Every row gives one point. The last column is the point's height on a tilted bowl or saddle (a function of degree 2), plus a little noise. Count its main directions that bend up, bend down and stay straight.

Points, 18 rows:
[[-31.6  -4.3   0.1 -28.9]
 [-24.8  16.2   9.9 -38.4]
 [ 54.6  -2.9  15.3 -17.5]
 [ -2.7  28.1  -1.7 -18.7]
 [ -1.9  11.1  -3.6   1.1]
 [  4.7 -28.1 -13.7  -0.2]
 [ 16.1  -3.2   9.9   9.8]
 [  1.0 -14.0 -14.3   6.7]
 [-22.9  18.9 -22.9 -31.0]
 [ 16.2  -2.0  -3.6  12.8]
 [  7.9  -3.4  -1.1  12.2]
 [-19.6 -32.0   2.9 -20.2]
 [-18.8  -2.9 -14.0  -8.0]
 [ 33.1  24.8  -7.9 -11.2]
 [ -7.0  23.0  -4.2 -14.7]
 [ 19.2 -26.9 -12.0   0.8]
 [-18.2 -22.0  -4.1  -9.6]
 [ -7.8  11.3  13.8 -14.0]]
Directions: 0 up, 3 down, 0 straight

Points:
[[  5.9 -23.2  17.1  -3.3  12.9]
 [ -7.0   7.7  16.9 -14.4   4.9]
 [-23.9 -17.8   0.0   4.2   7.7]
 [-19.2   3.5  26.8  36.3  22.1]
 [  4.1 -32.2 -30.3  -2.0  21.6]
 [ 21.3  27.3 -20.9  10.4  18.3]
 [ 22.1   3.2 -27.6  -1.5  18.3]
 [  0.9   2.9  25.1   0.0   8.0]
 [ -1.1   9.9  -9.3  26.1  10.1]
 [ -3.4   7.4 -15.0  -0.1   4.0]
 [  8.2  -1.8  18.4   2.2   9.2]
 [  7.5   3.3  21.2   1.1   9.4]
 [ -2.2  11.9   4.7   0.5   3.3]
 [-11.1   0.6   6.9 -13.9   3.0]
 [ -7.8  37.5   8.7  -6.9   8.6]
 [-31.3  39.6  11.5   3.6  12.4]
 [ -0.1  11.6 -17.1  17.9   8.1]
 [-25.8  19.2  -3.4  10.0   6.1]
 [  3.2 -20.6   8.5 -22.0  14.1]
 [ -5.8  17.1   9.4   1.5   3.6]
 [ 23.1 -18.9 -14.4  31.0  24.7]
 [ 52.0 -10.1  -7.6 -30.5  61.0]
 [ -1.3  -5.8  -6.2 -12.2   5.7]
 [  8.9  29.5   2.1  -9.2  11.3]
 [-27.6 -34.1  29.0  -1.7  18.4]]
Directions: 4 up, 0 down, 0 straight

Points, 23 rows:
[[-13.1   2.3 -19.3 -23.5  18.3]
 [ 20.9  -1.6  10.6   7.8  -1.8]
 [ -4.7  24.3  -1.8   2.9  12.0]
 [  5.6  12.9 -13.8 -17.2  10.9]
 [-11.0 -28.5  17.4   2.4   4.0]
 [ 29.2 -20.4  -4.2  11.5   2.2]
 [ 14.3  11.7  19.8 -17.9   9.9]
 [-29.9  22.5 -43.8 -12.6  53.6]
 [ 33.4  11.8 -41.7  -3.0  35.2]
 [-12.2 -32.9  19.3  -9.3  10.7]
 [ -8.3 -10.1  17.3  -2.5  -1.1]
 [ 15.4   9.2   2.1  10.5   1.2]
 [ 34.1   4.5  -6.6   1.6   8.1]
 [  4.4  26.5  -2.4  -8.2  14.4]
 [ 23.3   6.9  -0.9  15.0   3.9]
 [ 23.8 -36.2  21.1 -19.6  16.5]
 [-21.9 -22.5 -11.6  18.7  11.1]
 [ 10.5  14.2 -10.9  15.0   7.0]
 [-24.8  14.4 -33.8  -4.0  31.4]
 [ -7.0  13.8   1.0  25.0  10.3]
 [ 12.1  24.3  16.4  -3.8  13.5]
 [  0.2   1.4  -6.0  -8.9   0.2]
 [-17.8   4.8 -12.8   8.8   7.9]]
Directions: 4 up, 0 down, 0 straight

Points:
[[-25.0  23.1 -15.0 -38.5 -36.0]
 [-15.3 -15.1  -5.2  20.5 -19.1]
 [ 14.2 -19.5  14.6  30.6 -18.3]
 [ -6.5 -36.8  11.2  10.9 -19.1]
 [ -9.2 -29.7 -23.6  23.3 -21.1]
 [ 11.2  18.0  11.5   9.5   4.0]
 [ -5.1 -22.1   6.7  13.4 -16.0]
 [  5.7  -8.5  -6.7   8.8  -7.0]
 [  9.3  -2.4  -2.9  49.9 -24.6]
 [-21.9  -6.1 -25.9  -7.4   1.8]
 [ 20.2  22.8   8.6  30.4  14.4]
 [ -9.6  39.1  12.6 -17.4 -35.5]
 [ 22.6   8.9  -9.8  14.0  15.4]
 [-17.3  17.4 -15.9   3.4  -8.4]
 [-16.1  -2.7 -17.4  -7.6  -4.1]
 [ -0.2   7.1 -15.4   0.0  -0.3]
 [ -7.2 -21.0 -19.8   4.9  -9.3]
 [ -3.1  -9.2 -12.6   2.2  -6.4]
 [ -4.6  -9.0   0.3  16.5 -12.8]
 [ -8.8 -19.7 -24.0 -16.1  -6.4]
 [ 13.2   9.1   8.5   7.3   4.3]
 [ -0.8 -18.2 -20.3 -46.7 -33.2]
 [ 18.8 -13.5   1.3  -4.7  -6.4]]
Directions: 2 up, 2 down, 0 straight

Points, 46 rows:
[[-22.4 -24.2   2.6   3.9 -19.0 -16.9  -5.6]
 [ 11.2  19.8 -14.1  13.5  12.4  -6.7  12.5]
 [ 26.1  23.7   1.5 -23.9  -3.6  12.4  28.0]
 [ 10.9  -8.5  -1.6 -14.9   8.6   3.6   6.1]
 [ 17.6  22.3  24.4  -3.9   3.5  -1.9  -8.3]
 [ -8.9  -6.1 -21.4  17.4 -17.9   6.5  -1.9]
 [-10.5  -4.6   2.5  21.4 -25.4   8.0 -15.7]
 [ 14.8  -6.0 -33.1 -18.5  -9.4  -8.6  32.6]
 [  9.9  12.9 -13.8 -17.9  -5.1  -2.8  23.3]
 [-17.4  21.5  25.3 -42.0 -24.0  11.5  10.8]
 [ -9.9  11.8 -11.3  -4.4  -8.1  25.1  19.0]
 [ -5.2  21.1 -13.3 -15.7  -7.6  11.6  29.9]
 [ 16.9 -36.5  -0.9  28.4  17.6  -1.0 -12.3]
 [ -7.7  20.1 -34.3  27.3 -13.3 -13.3   9.7]
 [ 22.2 -22.0  34.2 -37.1  10.9  -3.7 -39.8]
 [-33.1 -29.5 -23.2  12.9 -33.1 -14.3  -9.1]
 [ 11.0   7.1   2.5  26.5 -37.4  -9.7 -17.0]
 [-16.9  -7.4  -5.7   7.0 -13.2  -1.4  -1.6]
 [  3.5 -25.7   4.8 -48.3   0.2   8.5  13.2]
 [-14.2   0.8  -2.1 -15.1  -8.0   5.4   8.8]
 [-21.7  15.9 -18.3   0.1  15.5  20.6  10.7]
 [ -9.6 -17.0  24.4 -10.9   0.4  -3.0 -13.6]
 [ -1.2 -19.1  -3.7  -2.2  -1.1 -13.1  -2.7]
 [ -1.0   0.4   5.9  10.6  30.7   8.1   2.2]
 [  3.8 -13.4   6.2   4.4  10.7 -16.0  -4.2]
 [ 15.8 -20.8 -22.8 -21.2  18.2  11.2  29.7]
 [  3.0   5.3  10.6  23.7  28.7   9.4   3.0]
 [ -4.5  -8.4  -9.1  -9.1  -3.8  -4.0   5.8]
 [-11.6   3.6   1.7  -4.0  -2.9 -24.1  -2.2]
 [-12.0   6.9  -9.4 -27.4   6.3 -20.5  -4.0]
 [ 10.9 -26.3 -12.9   6.0 -17.3  24.0 -13.7]
 [ 14.3   6.4  33.5  26.2 -28.2 -10.5 -27.2]
 [-23.8   0.1   4.5  -6.6  39.3 -23.5 -22.0]
 [  0.3  21.0  -5.2  20.8  -0.6   5.3   6.6]
 [ -2.5 -10.2  19.7   4.9  29.7   5.2  -4.4]
 [ 19.1  -5.4  21.8  -6.2  10.3  23.3 -12.9]
 [-32.7  24.2   6.8 -13.8  -0.1 -11.1  -6.2]
 [ 27.7 -22.6  26.2  26.6  -2.4   1.9 -41.1]
 [-32.2  -7.9  -3.7 -23.8   2.2 -22.3 -14.0]
 [ 29.3 -55.3 -11.6   0.3   4.3 -13.2 -21.6]
 [ 21.5   0.7 -39.0  -5.1 -28.5 -10.9  30.7]
 [-23.0   0.4   7.4 -26.0  -0.8  27.0  14.7]
 [  1.4  15.1  -6.2  -5.7   1.1 -14.2   6.2]
 [-12.1  36.3   5.0  -2.5 -12.2  44.5  19.0]
 [  0.6  39.1 -11.4   2.3  18.4  -6.6  11.2]
 [ -5.4  24.1 -24.2   6.1   8.6   3.3  17.0]]
Directions: 1 up, 2 down, 3 straight

Points, 46 rows:
[[  7.2  -8.9   0.7   2.3  14.4  23.2  -5.4]
 [-17.1   0.9  15.5  -7.8 -21.1 -29.3  16.6]
 [ -2.6  10.2  15.5  22.7  20.3  30.7  10.1]
 [  5.6  -9.0   1.6  -8.3 -15.5 -18.8  14.0]
 [-16.1  28.1  37.7  19.8 -15.6  -9.0  -7.8]
 [ -0.2   3.2  -4.6 -22.8 -17.5  -1.6  -2.2]
 [ -4.3   5.5  17.0  -7.9  -2.1 -21.9  11.9]
 [ -8.2   9.5 -26.7  -4.3  10.6 -21.2  19.5]
 [ -1.2  12.6 -17.1   0.1  -3.7  17.1 -15.3]
 [ 23.0  14.8 -12.3 -26.3   0.3   1.0 -15.7]
 [  4.0 -33.3 -30.4  16.0   3.9  30.0  11.1]
 [ -4.8  -1.8  -0.2 -21.6  42.6  15.3   5.8]
 [ -8.8  -9.7  -5.1  31.5  -5.1  -3.0 -23.2]
 [ -8.3  -1.8 -20.5  22.2   8.6 -20.9  -7.3]
 [  4.8 -30.2  -6.3   2.3  -5.5  22.3  10.4]
 [ 24.1  -7.3  -3.7  10.4  -4.1  27.1 -13.0]
 [  4.4   7.2 -10.5  24.0 -29.5  -8.6 -34.6]
 [  6.3   4.1  -2.3  -2.8  -8.3  -8.3  -2.0]
 [-25.7  -9.1  51.4 -31.4 -12.8  12.4 -47.1]
 [  6.9  21.9  -8.0   4.8  12.9  14.8  -0.5]
 [ 13.5 -26.2  16.5 -12.9 -21.3   7.9  16.5]
 [ -2.3 -10.9 -10.7  10.2   5.0   2.6  -2.8]
 [-11.2  15.3  13.4   8.6  11.8 -44.3  24.0]
 [-18.9 -27.1  17.6 -13.7  17.6  -4.3  13.4]
 [-12.4  13.0   9.5  -4.1   7.4  -2.3   6.2]
 [-21.1  14.6 -15.6  19.6  24.3  12.1  24.7]
 [ -8.8  -7.2  43.3  20.9 -20.9  -0.1 -28.1]
 [  6.9  13.9  -1.5  16.1  35.0  -2.7   2.2]
 [ 18.6  28.3   5.8  -1.2 -28.4 -32.0  29.1]
 [ 23.3  25.4 -23.2  21.9  36.9   0.1 -14.6]
 [-28.4 -22.8 -19.9 -13.8  13.4  10.7  34.9]
 [  4.6  24.4   0.1  26.4 -31.7 -29.0 -23.7]
 [ -9.6 -13.0 -15.1  16.2  -0.5  -1.7  -4.8]
 [ 45.8  31.2 -13.0 -17.7 -18.4 -24.7  13.4]
 [  5.2 -20.9  -2.9  -8.5 -18.7 -28.7  32.8]
 [ 20.5  20.9  11.2 -17.9  -3.8 -18.9  19.8]
 [  3.5   8.3 -19.5  18.1   9.6  25.5  -9.8]
 [ -7.2 -25.7   3.7   5.8  14.2   6.9  10.1]
 [ 31.9  22.5   9.3   8.1   9.0   3.3  -7.7]
 [-43.9   1.7   3.6 -20.0  -9.2   3.7  -2.5]
 [-29.7   3.7  16.7 -39.1  10.6  12.2 -15.8]
 [  3.3 -14.1  -4.1  26.0  -6.2   1.0 -17.8]
 [-11.3 -13.4   0.8  10.9 -14.8  -1.6  -4.9]
 [-22.1   6.0  21.6   7.0  19.9 -17.2   4.5]
 [-14.2  -7.2 -17.0 -11.8   5.2  19.4   0.4]
 [  8.4 -21.6  18.9  -1.7  12.2  29.3  -7.4]]
Directions: 3 up, 3 down, 0 straight
